Rows are points. Each copy is the shape, with its points in the same order, turned, moved and blurred by noise. Say if it was mirrored as well.

Shape, 8 rows:
[[-56  89]
 [ -2 -13]
 [ 24  -7]
 [ 32 -29]
 [-30 -30]
 [ 29 -34]
 [-39  83]
 [ -6 -22]]
Copy 1, 8 rows:
[[ -12 -119]
 [ -18  -18]
 [   3   -2]
 [  -7   17]
 [ -53  -12]
 [ -13   29]
 [   6 -106]
 [ -22   -8]]
Copy 1 is: mirrored
Copy 2 (8 x 2):
[[-91  48]
 [ -5 -19]
 [ 17 -10]
 [ 26 -18]
 [-24 -54]
 [ 32 -24]
 [-66  44]
 [-16 -32]]
Copy 2 is: only turned
Copy 3 (8 x 2):
[[-99  42]
 [  9  10]
 [ 23  30]
 [ 42  20]
 [-10 -28]
 [ 45  18]
 [-89  54]
 [ 14  -1]]
Copy 3 is: only turned
Copy 4 (8 x 2):
[[ 93 -55]
 [ -4   0]
 [ -4  25]
 [-19  35]
 [-23 -25]
 [-24  34]
 [ 84 -41]
 [-11   0]]
Copy 4 is: mirrored

Shape (8 x 4):
[[-65  19 -49 -23]
 [ 10  70  41 -55]
 [-43  17 -14  46]
 [-42 -66 -20  39]
 [ 36 -68 -35  45]
 [ 35 -35 -10  63]
 [-17   4  -5 -38]
 [ 26  -3  40 -39]]
Copy 1 (8 x 4):
[[-57  45  27  42]
 [-17  98   0 -69]
 [ 16  10  43  29]
 [-25 -56  35  29]
 [ 17 -71 -33  17]
 [ 46 -46 -19   3]
 [-41  32   2 -15]
 [-18  17 -17 -75]]
Copy 1 is: only turned
Copy 2:
[[ 12 -55 -52  48]
 [  5  47 -49 -31]
 [  6  -7  -4  89]
 [  4 -60  58  64]
 [-67 -37  79  52]
 [-48   0  64  61]
 [ -1 -24 -18   1]
 [-16  17  15 -31]]
Copy 2 is: mirrored
Copy 3, 8 rows:
[[-31 -47   0 -73]
 [-47  46  58  14]
 [-28 -43 -36  -4]
 [ 54 -84 -33  -7]
 [ 89 -11 -53   1]
 [ 58  -3 -64  21]
 [ -1   0  32 -28]
 [ 28  23  55  29]]
Copy 3 is: only turned

Shape:
[[ -34    3   45  -23  -60  -45   12   28]
 [ -54   35  -34  -37  -36   11    5   22]
 [  41   -6  -33   37   44   16   19  -46]
 [ -45   -1   -6  -33   12    6  -15    5]
 [  73    8  -22   25   50  -51  -27 -111]
 [ -36   -1  -54    4  -35  -32   14   46]
 [ -24   54   32  -33  -30  -42    9    8]
 [ -61   17   23   75   23   19   -1  -11]
 [ -47   -3   20   24  -24   69    0  -17]
 [  38    4  -31    1   16   18  -68  -15]
 [ -50  -10   39   33   42   63   18   18]
 [  49   35  -14   20   40   72  -39  -16]]
Copy 1 (12 x 8):
[[ -28  -34   18  -68  -57   42   42    3]
 [ -30    5  -59  -62  -28   36  -16   19]
 [   4   41  -23   51   41  -31   35  -11]
 [ -16   -5  -29  -37    8   40   -3  -21]
 [  30   -1   -4   67    3 -107   28  -85]
 [ -38  -20   -8  -28  -14   24  -19   54]
 [   7  -44  -19  -29  -63   33   33  -10]
 [ -53   12   11   64    6   73   26  -20]
 [ -68   72  -11  -19    0   64   32  -15]
 [  28   43   22   -1   -4   -7  -32  -47]
 [ -42   32   -8   13   47   99   47  -14]
 [  42   94  -18   33   10   23   -7  -41]]
Copy 1 is: mirrored
Copy 2:
[[-35   0 -20 -45 -49 -29  -3  38]
 [-14   9 -36 -41  -9  55 -33  -4]
 [ 63 -16   4  42   7  21  63 -51]
 [-29   8  -2 -17  23  24  -4 -26]
 [106 -14  -8  31  40 -70  39 -74]
 [ -5 -47 -34  -9 -12  39 -26  23]
 [  7  30 -15 -57 -13 -18  -7  30]
 [ 15 -27  75 -30 -37  36  21 -40]
 [-22  18  16 -14 -65  46  20 -66]
 [ 33  17   1  58  14  -7 -32 -55]
 [-34  12  70  -1 -24  63  50 -33]
 [ 51  63  26  60   1  40   6 -63]]
Copy 2 is: mirrored
Copy 3 (12 x 8):
[[-24 -43  -5  22  -3 -66 -36  19]
 [-73  17   9  24 -49 -27   3  -4]
 [ 29  49   1  54  19  70  30   3]
 [-50  37  11  15   5 -11 -24 -11]
 [ 68  38 -71  70  36  80   7 -64]
 [-36  27  15  50 -14 -64  37  15]
 [-22 -17 -34  29 -41 -33 -47  12]
 [ -6  28  69  94   1  26 -51  14]
 [-44 -13  78  31  -4  41 -22  -4]
 [ 30  52  12   5  -7  23   7 -68]
 [-20  40  83  31  15  33 -46  49]
 [ 35  54  40  -3 -41  80  -1 -26]]
Copy 3 is: mirrored
Copy 4 (12 x 8):
[[  44  -17   57  -10  -39  -33  -15   26]
 [ -28   -9    1   -3  -62  -13   25   45]
 [  -3   18  -40  -18   33   42   30  -66]
 [ -33  -32   -2   -7  -17   -4   -7   19]
 [ -10   24  -32 -112   24   34   -4 -121]
 [  18   -7  -26    4  -48  -53   38   11]
 [ -13    4   62  -31  -47  -30    1    5]
 [  -9  -26   -1   54  -41   32  -27  -64]
 [  -3  -10   -7   40  -33   65  -20   19]
 [ -39   50  -58  -35   18    5  -32  -19]
 [ -23  -41    8   80   11   37  -15  -14]
 [ -66   64  -35    6   35   47  -11  -35]]
Copy 4 is: only turned

Shape:
[[ -33   25  -11  -25   76   16   87  -17  -50]
 [ -15  -39   -9  -28   15  -17   60   57    1]
 [  24    4  -52   12  -34   62  -89  -13    7]
 [  55   13  -21  -19   14   43   -1    3   52]
 [ -13   27  -31   37   27   26  -77  -44   46]
 [  70    9  -55   24  -18  -38  -63  -19   15]
 [ -27   -5   -3  -35   18    1   33  -36  -22]
 [ -16   -2  121   41  -42   54   27    7  -22]
 [  41   36   44  -34  -21   19  -80  -10   19]
 [  22   53  -14   12   28   48  -35   27  -18]
 [  43   19   -2    3   41   29 -110   12    2]
 [ -69   61   41   10  -29   -9   27   19  -29]]
Copy 1:
[[ 12 -13 -30   7  23 -55  78   0 -88]
 [ 36 -31 -26 -61 -27 -75  55 -23  -2]
 [-48  53 -30 -33 -20  36 -38  44  66]
 [ 16  60 -62 -22  -2 -29 -22 -24  23]
 [-36  43  11  38  17 -14 -41  28  58]
 [-22   4 -44 -11 -57 -29 -93  37  36]
 [-15 -29  -5 -15  -5 -19  22 -24 -41]
 [ 70 -27  -3  22 -36  80  61 -42  23]
 [ 34  49  14 -34 -28  41 -68  -6  15]
 [ 27  55 -32  -9 -13  -2   2  58   4]
 [ 31  45  -3 -30  16  13 -65  69  38]
 [ 25  -1  47  21 -77   3  66  -2 -24]]
Copy 1 is: only turned
Copy 2, 12 rows:
[[ 38  87 -45  46 -27  22 -51 -41  18]
 [ 54  26  22  13   2 -12 -68  33  44]
 [-43 -78 -38 -13 -48 -15  19  50 -43]
 [ 32 -13 -46 -55   0  18 -34  43 -40]
 [-15 -43 -69  34  15   5  11  54 -70]
 [ 26 -83 -54 -16   4 -71  15  22 -30]
 [ 14  17 -14  27   6  22  -9 -25  13]
 [ 10  56 106   7  -1   7   2  -7 -90]
 [-16 -72   6 -24  21   8 -32 -16 -82]
 [ -8 -10 -45   4 -45 -19 -57  12 -68]
 [  3 -96 -37  24 -27  -3 -42  20 -93]
 [-45  55  37  43  30 -40 -40 -17 -24]]
Copy 2 is: mirrored
Copy 3, 12 rows:
[[-22 -39  20  75  63 -25  47 -38 -68]
 [-39 -23  -4  22 -52 -44  34  18 -53]
 [-35  39  -4 -40  58   2 -57  46  62]
 [-34 -24 -46 -10  34  -6  21  27  45]
 [-26   1 -17 -32  68 -48 -65 -38  60]
 [ 41  52 -53 -17  20 -28 -40  29  56]
 [  9 -26  40  16  28 -26  15   3 -34]
 [-33 -46  42 -48 -29 112 -17 -48 -30]
 [  2  -4 -33 -98  51  18 -29  30   8]
 [-54  17 -49 -14  76  16 -24  -8 -21]
 [-15  -5 -75 -39  76 -11 -89  26   3]
 [-30  23  34 -54   6  13   9 -67 -68]]
Copy 3 is: mirrored
